Each row is a point. To make a cloud, some directions were put in groups of two or more. Within a group, all points are equally far from the middle, so they leave a hole (a ring in 2 directions, a hollow ball in 3). The other directions are filled evenly. Then the cloud was stretched, turned, moved and blurred a little. Count the holes, and give their numbers of directions, smallest first.

Cloud (21 x 3):
[[ 0.20  0.33  0.46]
 [-0.06  0.28 -0.17]
 [-0.01  0.33  0.08]
 [-0.01  0.02  0.07]
 [ 0.04  0.10  0.27]
 [-0.29 -0.63  0.19]
 [ 0.11 -0.20  0.19]
 [-0.57  0.05 -0.07]
 [ 0.26  0.21  0.70]
 [-0.06 -0.05  0.48]
 [-0.19 -0.16 -0.41]
 [-0.37 -0.08  0.12]
 [-0.07 -0.28  0.10]
 [-0.46  0.05 -0.15]
 [-0.10 -0.03  0.47]
 [-0.01 -0.14 -0.43]
 [ 0.17  0.30  0.44]
 [ 0.00 -0.06 -0.21]
 [-0.03 -0.16  0.07]
 [-0.53  0.19  0.01]
 [-0.18  0.02  0.57]]
Holes: 0

Cloud, 28 rows:
[[ 0.15 -0.13 -0.17  0.28]
 [-0.06 -0.44  0.25  0.17]
 [-0.07 -0.15  0.15  0.36]
 [ 0.15  0.14  0.19 -0.49]
 [-0.09  0.30  0.19  0.26]
 [-0.41  0.00  0.01 -0.15]
 [ 0.57 -0.14  0.07 -0.05]
 [-0.22 -0.19  0.56 -0.33]
 [ 0.01 -0.11  0.60 -0.33]
 [ 0.22  0.11 -0.31 -0.14]
 [-0.34 -0.26  0.20 -0.42]
 [ 0.13  0.11  0.27 -0.51]
 [ 0.25  0.14 -0.25 -0.25]
 [ 0.01 -0.04  0.49 -0.47]
 [ 0.31 -0.47  0.09 -0.49]
 [ 0.33  0.17  0.17  0.24]
 [ 0.15  0.26 -0.13 -0.30]
 [-0.06  0.42  0.14  0.06]
 [-0.36 -0.20  0.03 -0.28]
 [-0.20  0.33 -0.06 -0.05]
 [-0.01  0.35  0.19  0.22]
 [ 0.23  0.27  0.37 -0.06]
 [ 0.24  0.05  0.52 -0.18]
 [ 0.07 -0.46  0.52 -0.07]
 [ 0.34  0.08  0.02  0.29]
 [ 0.01 -0.39  0.15 -0.60]
 [-0.30 -0.05 -0.15 -0.15]
 [-0.44  0.04  0.14 -0.09]]
Holes: 2 (2, 2)

Cloud (52 x 6):
[[-0.15  0.35 -0.17  0.15  0.01 -0.10]
 [-0.02 -0.14  0.17  0.50  0.38  0.35]
 [ 0.43 -0.40 -0.34  0.08 -0.23 -0.04]
 [ 0.27 -0.15  0.21  0.52 -0.54  0.37]
 [ 0.03 -0.28  0.12 -0.55 -0.04 -0.13]
 [ 0.20 -0.25 -0.07  0.13  0.07 -0.25]
 [-0.21  0.12 -0.08  0.28  0.03 -0.01]
 [ 0.66  0.11 -0.39  0.00 -0.06  0.12]
 [ 0.18  0.09 -0.61  0.36 -0.14  0.15]
 [ 0.26  0.01 -0.06 -0.15 -0.42  0.10]
 [ 0.12 -0.33 -0.05 -0.06 -0.63 -0.02]
 [-0.02  0.07 -0.16 -0.67  0.52 -0.36]
 [ 0.50 -0.20 -0.08  0.05  0.13  0.28]
 [-0.03  0.13 -0.21 -0.25  0.57 -0.13]
 [ 0.05  0.57  0.05  0.10  0.05 -0.35]
 [-0.44  0.45  0.20  0.09  0.40 -0.31]
 [-0.43 -0.22 -0.52  0.10  0.09  0.18]
 [ 0.00  0.23  0.63 -0.17  0.45 -0.28]
 [-0.15 -0.07  0.01  0.20  0.51 -0.02]
 [-0.06 -0.09 -0.20 -0.54  0.33 -0.21]
 [ 0.35 -0.07 -0.22  0.15 -0.25  0.17]
 [-0.18 -0.11  0.00  0.10  0.13  0.00]
 [ 0.29 -0.05  0.10 -0.14 -0.51 -0.32]
 [ 0.53 -0.26  0.04 -0.05 -0.51 -0.04]
 [ 0.30  0.20  0.07  0.44 -0.17  0.31]
 [ 0.47 -0.27 -0.29 -0.05 -0.28 -0.20]
 [-0.37  0.41  0.11 -0.18  0.38 -0.03]
 [ 0.26 -0.21  0.04  0.03 -0.50 -0.47]
 [-0.31  0.10 -0.31 -0.25 -0.29 -0.01]
 [-0.05  0.26  0.22 -0.07  0.03 -0.02]
 [ 0.38 -0.09 -0.15  0.29  0.02  0.51]
 [ 0.10  0.40  0.16 -0.25  0.38  0.12]
 [-0.03  0.16  0.44 -0.11  0.51 -0.08]
 [-0.43  0.19 -0.15  0.21  0.40  0.30]
 [ 0.01 -0.21 -0.47 -0.34  0.00  0.16]
 [-0.34  0.39 -0.10 -0.06 -0.18 -0.25]
 [-0.01  0.05 -0.08 -0.67 -0.03 -0.35]
 [ 0.59 -0.28  0.27  0.13 -0.31  0.16]
 [ 0.11  0.27 -0.09  0.09  0.08  0.43]
 [-0.02 -0.14 -0.36 -0.28  0.01  0.07]
 [ 0.20 -0.52 -0.07  0.03 -0.08  0.04]
 [-0.24 -0.08  0.07  0.20 -0.33  0.27]
 [-0.13  0.13 -0.09  0.36 -0.03  0.23]
 [-0.31 -0.19 -0.10 -0.15  0.31  0.09]
 [ 0.49 -0.05 -0.29 -0.10 -0.44  0.10]
 [ 0.26  0.10 -0.24 -0.20 -0.19  0.22]
 [ 0.38 -0.17 -0.20  0.07  0.01 -0.13]
 [ 0.42 -0.20 -0.11  0.17  0.15 -0.18]
 [ 0.14  0.04 -0.43  0.48 -0.09  0.43]
 [-0.17  0.16 -0.50  0.23  0.17  0.24]
 [ 0.30 -0.15  0.46 -0.28 -0.07 -0.33]
 [ 0.48 -0.09 -0.55 -0.18 -0.25 -0.24]]
Holes: 0

Cloud (74 x 8):
[[-0.02  0.01 -0.21  0.36  0.11  0.28  0.13  0.22]
 [ 0.34  0.22  0.63 -0.06  0.41  0.23  0.10 -0.08]
 [ 0.04  0.06  0.20  0.06 -0.63  0.33  0.18  0.09]
 [ 0.21 -0.32 -0.09 -0.14 -0.01 -0.35 -0.31  0.13]
 [ 0.62  0.09  0.11 -0.44  0.12  0.19 -0.01  0.03]
 [ 0.19 -0.25  0.21 -0.42 -0.11 -0.28 -0.25  0.27]
 [ 0.03  0.25  0.34  0.62  0.04  0.28 -0.32 -0.28]
 [-0.34 -0.42 -0.11  0.11  0.05  0.05  0.02 -0.04]
 [-0.07  0.41  0.17  0.27  0.07  0.12  0.36  0.14]
 [-0.10  0.09 -0.16  0.04  0.21  0.00  0.47 -0.23]
 [-0.34  0.12  0.57  0.34 -0.33  0.30 -0.03  0.17]
 [-0.03 -0.05  0.01 -0.11  0.00 -0.38  0.66  0.09]
 [ 0.33  0.34 -0.08  0.06 -0.35  0.14  0.18  0.09]
 [-0.15 -0.17  0.10 -0.32  0.21  0.08 -0.28 -0.24]
 [ 0.02 -0.08  0.17  0.01  0.47 -0.09  0.03  0.09]
 [-0.05 -0.12 -0.15  0.25 -0.12  0.06 -0.34 -0.43]
 [-0.01 -0.22  0.61 -0.13 -0.18 -0.19 -0.35 -0.31]
 [-0.41  0.19  0.24 -0.08 -0.26  0.17 -0.51  0.10]
 [ 0.22  0.28  0.51 -0.30 -0.15 -0.16 -0.01  0.24]
 [-0.13 -0.17  0.21  0.26  0.28 -0.14 -0.01  0.01]
 [-0.48  0.03  0.24  0.04 -0.36 -0.15  0.45  0.24]
 [ 0.16 -0.25  0.15 -0.01  0.26  0.31  0.33 -0.10]
 [-0.55  0.05  0.44  0.19 -0.26  0.27  0.02  0.26]
 [ 0.01  0.03  0.37  0.51 -0.27 -0.29 -0.34 -0.08]
 [-0.06 -0.03  0.00 -0.44 -0.12  0.11 -0.39  0.35]
 [ 0.02 -0.27  0.32  0.25 -0.38 -0.44 -0.15 -0.15]
 [ 0.13 -0.39  0.21  0.01 -0.22 -0.32 -0.15  0.25]
 [-0.15  0.00 -0.19 -0.54  0.12  0.09  0.51  0.10]
 [ 0.42  0.10  0.05 -0.14  0.46  0.23  0.52 -0.05]
 [ 0.26 -0.08  0.13  0.29 -0.28 -0.07 -0.34  0.15]
 [ 0.23  0.02  0.10 -0.45 -0.06  0.18 -0.27  0.37]
 [ 0.02 -0.14  0.23 -0.34  0.03  0.66  0.23  0.27]
 [-0.50 -0.22  0.10  0.05 -0.12  0.15 -0.55  0.01]
 [-0.09  0.22  0.16 -0.29 -0.06  0.58  0.51  0.36]
 [ 0.62  0.43  0.26 -0.16  0.13  0.01 -0.16 -0.16]
 [-0.21 -0.30  0.67  0.15 -0.30 -0.22 -0.22 -0.01]
 [ 0.06 -0.45  0.14 -0.55 -0.16  0.08  0.16  0.14]
 [ 0.36  0.03 -0.06  0.19  0.11  0.19 -0.54 -0.06]
 [ 0.22  0.06  0.81 -0.17 -0.15  0.33 -0.12 -0.20]
 [ 0.55  0.15  0.07 -0.44  0.13  0.24 -0.14  0.11]
 [ 0.00 -0.04 -0.12 -0.49  0.13 -0.15 -0.28  0.16]
 [ 0.14 -0.27  0.32  0.18 -0.25 -0.50 -0.11  0.01]
 [-0.16 -0.08  0.22 -0.51 -0.41 -0.05  0.61  0.24]
 [ 0.26 -0.05 -0.31 -0.10  0.25  0.08  0.50 -0.08]
 [ 0.25  0.31 -0.15 -0.25  0.13  0.30  0.61  0.31]
 [ 0.04  0.37  0.28  0.10 -0.12 -0.43 -0.05 -0.06]
 [-0.42 -0.07  0.39 -0.37 -0.19  0.36  0.50  0.07]
 [-0.33 -0.04  0.06 -0.41 -0.22  0.47  0.58  0.19]
 [-0.45  0.08  0.34  0.05 -0.39 -0.18  0.40  0.03]
 [ 0.41  0.26  0.04 -0.37  0.24  0.35 -0.25 -0.15]
 [-0.38  0.24 -0.24  0.34 -0.19  0.09 -0.33  0.06]
 [-0.38  0.25  0.09  0.45 -0.10 -0.15 -0.08 -0.09]
 [ 0.12  0.10  0.06 -0.03  0.27 -0.17 -0.17 -0.51]
 [-0.24 -0.49  0.06  0.00 -0.45 -0.13  0.03  0.36]
 [-0.08 -0.08  0.08 -0.60 -0.15  0.44  0.53  0.24]
 [ 0.10 -0.18  0.15 -0.27 -0.16  0.58  0.07  0.35]
 [-0.04 -0.35  0.47  0.14 -0.41 -0.06  0.18 -0.14]
 [-0.14 -0.13  0.12 -0.51 -0.24  0.06  0.18  0.62]
 [-0.06 -0.14 -0.06  0.22  0.21  0.36  0.08 -0.29]
 [ 0.18  0.05  0.54  0.46 -0.24  0.03 -0.30 -0.04]
 [-0.35  0.28  0.39 -0.02 -0.36 -0.23 -0.05  0.00]
 [ 0.14  0.19  0.52 -0.37 -0.41  0.30  0.28  0.08]
 [ 0.03  0.19 -0.08 -0.30  0.14 -0.27 -0.31 -0.02]
 [-0.16  0.44  0.27 -0.11  0.09  0.07 -0.22  0.03]
 [ 0.27 -0.28 -0.06 -0.27  0.02  0.03 -0.20 -0.19]
 [ 0.02  0.00 -0.10 -0.23 -0.26 -0.43  0.47  0.36]
 [ 0.16  0.02  0.02  0.21 -0.38  0.30  0.28  0.22]
 [-0.54 -0.07 -0.34  0.15 -0.36  0.04 -0.17 -0.06]
 [-0.24  0.21  0.40  0.32 -0.37  0.21  0.24 -0.33]
 [-0.16 -0.18  0.09  0.16 -0.52 -0.39  0.31  0.17]
 [-0.38  0.03  0.13  0.21 -0.03  0.61 -0.22  0.18]
 [-0.42 -0.40  0.20 -0.28 -0.18  0.39  0.28  0.12]
 [ 0.38  0.24 -0.21 -0.03  0.54  0.31  0.21 -0.10]
 [ 0.10 -0.16  0.19  0.19 -0.27  0.40  0.32  0.14]]
Holes: 3 (2, 3, 3)
